Each wall is flat, endless, passes through zero and stands at right angles to its row. A trip goes straight from one point to another. Which walls does it cross, in order?
In the rows, zero is written as 128.

Walls:
(1): [158 167]
(2): [110 119]
(3): [175  87]
(4): [150  98]
(5): [104  96]
(6): [99 73]
(7): [97 97]
Trips:
[152 158] to [154 119] -> 3, 4
[171 103] to [137 117] -> 5, 1, 7
[164  96] to [156  95] -> 7
[116 102] to [ 90 115] -> 3, 4

Walls:
(1): [115  84 152  90]
(2): [ 80 126  81 155]
(3): [ 95 135 138 158]
(4): [ 66  41 140 110]
(5): [132 145  88 100]
(6): [153  95 109  79]
(7): [ 89 122 155 187]
(8): [176 136 114 127]
(9): [122 112 112 123]
(10): [103 126 129  96]
Trips:
[ 86 141 123 172] to [145 125 156 146] -> 4, 2, 8
[145 102 129 130] to [162 144 138 116] -> 4, 9, 5, 1
[114 149 119 158] to [102 156  72 204] -> 5, 9

Walls:
(1): [121 105 122 110 127  89  81 181]
(2): [ 98 117 163 114 137 155 156 120]
(3): [140 143  87 118 114 108 194  59]
(4): [104 128 157 117 152 126  83 142]
(5): [111 115 162 170 137 114 112 104]
(6): [150 135  95 176 113  98 133 128]
(7): [ 83 153 141 137 149 154 163  78]
Trips:
[148 150 176 109 142  91 172 139] to [140 111  77 154 138 147 137 133] -> 6, 7, 2
[ 83 189 124 125 168 138  73 172] to [166 103 104 151 148  98 104 181] -> 7, 6
[143 136  90  93 162 129 169 119] to [ 74 125 106 105 103 115 120 123] -> 1, 4

Walls:
(1): [124  92 107 130 134 154 142 126  85 151  68]
(2): [104 115 110 118 160 123 160 113 181 161 154]
(3): [146 127 195 159 137  84 131 185 137 205  73]
(4): [144 145 125  88  99  80 174 153 172 154 135]
(5): [114  88 117 157 115 128  91 132 116 118 193]
(6): [138 112 110 100 144  99  94 111 134 111 144]
(7): [168 128 188  84 150 133 173 116  79 130 129]
(8): [111 133 145 136 191 103 182 137 113 109 112]
(9): [ 98 148 138 139  92  97 137 139 117 173 167]
Trips:
[155 150 150 177 148 144 170 168 144 130 150] to [136 103 120 146 114  83 180 137  77 134  95] -> 1, 2
[125 116 192  93 147 129 114  97 135 218 119] to [ 79 141 146  99 117 110 151 121 139 180 133] -> 8, 1
[154  72 157  95 137 139 106 124 123 113 141] to [128 147  94 121 140 125 124 146 191 140 144] -> 1, 2, 4, 7, 5, 9

Walls:
(1): [117 125 122  66  94 103 108  99  92 123 142 120 154 139]
(2): [109 101 192 115 140 135 101 146 127 113 167 102 128 110]
(3): [138 147 134 132 128 161 128  97  90 157 146 128 110 121]
(4): [159  41 131 194 108 104 196  95 151 165 140 106  32  81]
(5): [128 116 150 110 117 119  90 133 139 153  69 155 104 130]
(6): [119 104  84  96 140 151 124  73 132 160  53 125 135 174]
(7): [ 66 139 121 160 136 123 120 124  90 104 130 127 123 166]
Trips:
[ 89 131 111 113 119 121  78 146 102 124 106 136  81 108] to [150 105 162 107 156 142 190 131 172  85 158 133 132 126] -> 3, 6, 4, 1, 7, 5
[150 122 141 153 128  69 156 153 165 182  71  91  99 134] to [100 147  98 178 132 180  85 115 123  70 112 135 165 169] -> 7, 4, 5
[143 152 134 164 140 124 113 126 124  98  66 183 102 118] to [143  95  90 116 137  91 143 142 156 124  90 103 125 153] -> 4, 7
[125 105  79 140  73 106 141  93 129 150  67 154 118 162] to [112 171 135  87 170 154 125 128 125 100  68 204  88 118] -> 4, 1, 3
[ 89 127 105 149 102 125 100 120 122 127  97 116 131 120] to [102 145 135 136 166 139 124 154 118  98 172  78 119 137] -> 2, 5, 6, 1, 3
[116 111 107 120 172 175 172 142  72 144 152  63 123  85] to [124 118 106 117 192 121 167 110 113 139 139 154 147 135] -> 6, 2, 4

Walls:
(1): [105 116 107 148 131 130 142 107 119 118 162 140 140 141 108 148 121 146
 145 161]
(2): [106 124  92 107 103  99 121 115 101 172 112 137  88  64 113  71 102 158
 120 117]
(3): [136 131  79 125 142 108 149 138 196 123 127 122  98 143  97 101 125  82
  76  90]
(4): [131 147 133 173 110  92 134 114 145  96  84 135 132 159 133 124  98 107
 124 156]
(5): [157 114 151 144  95 118 143 156 113 154 176 102 107 145 116  87 132 150
 104 116]
(6): [133 139 129 135 129 116 136 168 108 145 185 114 150 137 106 112 141 173
 114  91]
(7): [118 143  71 115 116 125  87 135 117  99 154  93 133 150 179 149  70 106
  93  90]
Trips:
[136 116 171 151 122 165 106 105 152 108 161  78  59 155 161 118 132  85
 160 118] to [128  96 137 144 123 110 151 127 114 128  90 105 158 157 124 162 106 121
 173  87] -> 3, 5, 1
[ 89 126 125 169 156 148 162 122 133 132 107 116 136  72 112  67 160 164
 185 162] to [163 150 117 143 155 166 154 161  78 104  84 129 141 117 102  94 109 129
 152 124] -> 6, 4, 1
[161 104  94 113 129 118 102 130 163 202 162 131  85 124 136 174 162 141
 138 165] to [ 42 106  84 104  97 127 110 111 182 148  80 146  89 104 120 158 138  88
 135 119] -> 5, 7, 1, 4
[114 115 142 124  51 149 101 138  98 150 137 123 139  95  76 111 117 101
 115 136] to [120 120 145  96 124  70  83  84 127 110 132 154 112 122 160 128 151 145
 137 124] -> 6, 5, 7, 4

Walls:
(1): [106 125 157 117 113 152  87 158 153  87 196 153 174  68 100 168 174 116
 133 163 124  97 181 131  87  98 188 131 101  98 139 139]
(2): [108 155  69 128 102 114 115 119 141 107 171 107 152 169 146 132 171 149
  65 168 126 115 117 156 111 162 174 120 135 129 117 121]
(3): [147 168 147 137 160 129 118 147 105  85 115 159 116 178 127  50 109 104
 168  68 139 179 152 104 123 140 165 118  88 148 190  74]
(4): [184 110  96  80 129  77 114 128 162 130 156 121 141 145  96 131 151  96
 105 121 179 126  91 162 127 115 123 124  90 120  72 111]
(5): [103 135 111 125  76 122 123  92 129 115  93 133  95 126 152 128 106  65
 109 101 133 151 123 109 108 124 166 122 132 101 102  92]
(6): [125  80  77 103 166 103 152 112 240 118 145 135  75 135 176  96 132 157
  53 115 101 133  63 168 167 175 151 127 104 103 124 139]
(7): [ 85 106  87 107 136 101 126 114 124 154 137  73 100 109 137 128  49 117
 128 131 116 105 161 124 107 121 120 102  93 162  88 118]
(8): [180 131 119  72 157 137 128  99 176 108 141 126 109 134 137 160  76 118
 107 123 125  87 118 119  89 155 153  81 147 128 152 172]
Trips:
[114 119 113 169 114 155 162 116 133 105 159 167 181 129 127  92  92 156
 163 112 190 167 102 115 158 159 121 130 113 125 163 118] to [173 133 145 114 117 146 133  85 123 147 143 126 135 118 118 118  93 140
 116 132 138 163  86 142 164 137 157 132 116 136 105 193] -> 4, 8, 3
[119 141 151 150 130  97  99 211  92 110 148 162 157 132 118 126 172 129
  86 116 156 117 197 123 112 143  74 155 134 138 141 149] to [175  93 114  88 129 140 165  93 183 132 158 144 107 118 154 135 133 110
 130  60 149 146  92 119 103 132 126 129 120 154 125  84] -> 4, 2, 6, 8, 5, 1, 7
[122 165 107 107 180 127 155 117 194 197  75 148 182  97 163 108 132 144
 113 130 106 138 151  84 131 117 149 116 130 189 115 145] to [158 153 102  93 104 129 106  99 107 136 160  58 123 126 129 122 177 107
 178 126  87 110  94 153  93 124 146 116 106 106 137 120] -> 2, 4, 1, 5, 6
[118  73 157 130 131 101 157 130 115 128 193 132 151 145 101  53  95 110
  95  64  98  94  85  92 158 155 118 108 159  81 125 166] to [155 148  94 124 124 156 133 127 116 133  95 169 176 165 140  52  91 106
 137 111 136  85  77 108 119 170 167 141 145 157  84 129] -> 5, 2
[100 137 117 133  81 154 155  94 139 103  96 142 100 107 146 135 121  64
 102 149 130  81  83 137 195  96 122  99 180 106 139 118] to [141 117 125 104 172 108 131  85 117 113  99  89 138  58 129 110  77  97
 145 127 156 113 127 139  68 195 126 115 185 157 106 129] -> 2, 7, 6, 4

Walls:
(1): [161 147 163 151 143 113 110 112  70 134 175 196  83 143 140 151 167 122
 115 139 123 195 162 112  90  99  61 128 104 155 118 138  99 143 176  80
 101  64 157 142  86 159 178 136 144 107 140 133]
(2): [173 100 143 108 119 141 141 102  85 120  91  91 137 155 111 167 139  91
 107 159  87 129 102 138 179  95 121 107  65 116 153 104 143 130  91  83
 122 155 118 123 176 148 111 125 113 122 120 103]
(3): [172  72 175 142 122 120  99  93 149 145 115 129 135 118 105 133 146 127
 128 132  95 123  97 113 119 141  95 103 108 107 161 169 110 138 131  97
  94  91 158 122 168 172  85 174 121 135 136 104]
(4): [119 140 114 110 154 162 110  80 137  96 115 151 115 139 148 122 119 104
 142 130 132 117 146 118 104 127 127  68 110 115 157 149 114 106  97 149
 152 150 147  88  97 110  95 153  98 112 108 115]
(5): [102 144 185 100 164 116  96 157 143 129 190 111  91 131 119 131 170 176
 163 102 128 113 207 147 151 151 151  57 125 159  97  88 140 135 214 142
 120  62 151 125 122 106 134 103  96 188 123 127]
(6): [140 146 143  62 138 106 154 114 121 143 110 123 145 118 136 109 136 132
 137 169 154 111 141 150 121 151 118 170  93  82 156 109 184 144 152  73
 158 101 111 133  94 154 100  89 144 126 145 119]
(7): [188 105 140 145 167 126 183 117 150  98 115 106 190 110 135 132  95 156
 146 152 151 129 181 138 129 163 172 104 111  96 130 102 121  95 145 141
 145 144 145 102  89 172 163  90 112  95 126 149]
(8): [204 174 126  94 165  88 115 151 121  98 132  74 132 173 162 171  86 147
 119  98 108 134 103 126 172 133 103  75  98  94 144 151 119 154 159 119
 101 146 157 131 108 144 147 103 120 110  58 122]
(9): [165 106  74 138 157 119 110  97 132 145 145  93 117 148 206 108 205 133
 110  64 196 125  96 131 154  95 132 164 114 142 117 123 120 100  81 114
 115 131 162  89 103 124 137 184 177 134 116 148]
(10): [ 72 124 160 133 132 133 163 123 122 142 112 106 136 141  97 126 116 105
 101  91 185 126 157 106 143 103  93 178 122  95  90 104 142 100 132 144
 117 151  87  61 123 188 117 108 121 111 140  95]
(11): [188 164 133 116 119 101 125 135 110 120  88  90 139 160 135 135 138 154
 145 182  62 130  94 164 133 103 135 142 134 172  73 108  87  65 158 192
 124 129 118 100 126 121 162 110 133 115 110 142]
Trips:
[ 61 124 123 133 127 117  58 138 175  94 168 149 101 160 133 149 144  57
 165 164  88 134 136 157 163  80  92 164  73 111 135  82  85 114 116  58
 158 139 150 154 119 167 136 112 110 104 130 176] to [130 120  88 127  79 133  80 182 118 137 160 126  91 159 100 145 116  87
 155 137 122 179 190 117 123 132 157 114 146 146 171  88 146 125 104 121
  94 151 119 176 139 139 107 152 127 155 187  81] -> 5, 6, 4
[157 137 152 130  80 104 176  93  95 105 115 155  98 190 137 111 190 144
 122  92 151 140 103 102 142 106 106 142 141 149 109  73 159 100 149 121
 147  76 130 141 125 153 133 134 128 116 124 100] to [139 162 111 105 157 191 112  79 132  62 125 195  78 148 162 171 123 121
  93 133 140 135 127 154  84 148 151 171 161 131 140 132 185 114 164 140
 155 100 121 150 175 130 131 195 130 136 111 127] -> 3, 4, 2, 10, 11, 5

Walls:
(1): [124 124 119  97 200 133 144 187 140 139 109 145  92 127 143 158 109 129
 157 130  98 166 107 179  85 145 120 124 150 134 193 105 131 166 167  99
 110 145 105 138 141 192 155 135 132 132 129 154]
(2): [151 158 121 177 117 160 107 123 136  78 108 152 156 137 164 156 103 106
 134 143 131 160  67 151 158 115 159 147 125 128  77 135 104 135 168  98
 155 130  98 135 128 153 106 126 120 111 189  90]
(3): [181 153 169 111 114 183 133 113 145  87 120  86 141 121 131 136 126 116
 136 110  69 175 109 191 164 137 152 129 104 133 106 106 176 164 127  96
  99 185  87 125 124 127 110 133 124 111 149 121]
(4): [163 122 142 118 129 129 148 138 123 124 177 122 154 136 154 162 132 152
 131 168 124 121  87 109  98 117  83 101 171 102 158 129 130 147 130 125
 123 132 147 112 152  96 159 109 128 112 185 168]
(5): [ 69 123  98 101 160  66 121 132 123 201  97 105  94 146 138 132  88 161
 121 140 134 106 126 150 130 107 124  85 176 107 123 111 140 123 111 145
 116 125 154 123 138  93 114 145  84 100 145  74]
(6): [100  61 114  93 128  80  83 127 111 136 141 136 114 127 145 143 146 101
 114 103 128 143 104 105 159 192 111 112 120 143 108 118 150 128 170 151
  81 108 167 101 103 165 104  78 162 116 100  85]
(7): [ 83  91 142 163 129 138 158 131 138 121 128 137 135 138 136 111 140 111
 119 140 150 199  74  50 128 114  96 138  88 162 124 128 129 152 146 156
 111  86  57 145 121 183 131 110 154 150 142 115]
(8): [ 70 141 113 128 146  79 136 131 134 139 145  95 122  77 150 103 121  73
 173  62 104 172 118 147 130 151  78 128 173 134 119 114 129 141 136  84
 136 148 104 133 162  98 172 171 130 152 170  91]
(9): [ 74  94 168 104 120  63 166 137 140 129 162 185 172 117 125  55 115  62
  90 112  79 125  94 125 131 108 109 131 105  61 104  95 188 124 104 149
 142 102 149 130 129  63 142 187  62 144 156 154]
(10): [124 139 139 113 182  97 133 180 106 108 118 117 141 119 113 115 141 148
  95 139 127 158 128 108 117 127 121 122 101 132  78 150 133 131 127 169
 143 124 178 119 129 161 136 114 158  90 132 113]
(11): [144 158 102 109 171 146 201 146 171 169 162  81 129 113 141 166  54 117
 113 153 101 142 101 111 143  98 142 162 117 160  94 113 138 112 109 120
 127 137 193 129 109 117 136 116 139 151 149  89]
(12): [103 173 124 122 106 136  58 159 121 109 183  99 127 116 152 129 175 192
 126 101  67 132 143 117  88 155  96 165 155  88 136 108 151 120 101 116
 123 120 109 157  92 118 167 161 126  95 145 137]
Trips:
[105 123 142 137 148 117 176 144  62 117 159 135 171 111 123 158  79 166
  94  94  56 117 117 108 137  87 100 149 117  90 126 125  96 139 163 157
 117 193 142 116 171 124  85  96  79 102 171 129] to [112 183 173 109 157 107  90 103 145 105  92 164 129 128 123 129 123 156
 156 125  93 122 137 117 147 116 134 122 126 121  57 133 112  92 131 101
 173 155 158 130 146 153 118 112  63 106  99 104] -> 1, 8, 4, 11
[149 125 150 114 141 129 160 159 148 164 151 179 106  69 109  70 148 138
 107 162 148 139 142 138 104 133 168  95 146 153 166 186 131 153 127 133
 170 149  97  80 142 143 111 199 164 180 101 160] to [152 121 140 113 116 114 150  67 132  75 153 136  88 103 117 129 125 171
 141 160 132  65 126 159 126  90 184 123 165 135  60 154 108 118  80 107
 111  96 120  93 182 111 127  69 152 112  64 132] -> 7, 9, 10, 1, 4
[109 109  99  89 184 102  98 165 115  80 109 127 149  83 131 107 139 166
 146 106  98 130 112 133 118 184  84  98  75  78 167 162 183 117 123 160
 163 149 143 115 127 142 105 180 107 148 158 117] to [108 149 112  72 106 123 123 134 132 120 105 166 104 173  89 178 124 138
 102 128 147  96 151 103 103  87  87  75  85 151 132  70 122 148 148 157
 176  97 120 193 146 150 126  87 111 130 105  77] -> 3, 4, 7, 8, 12, 9
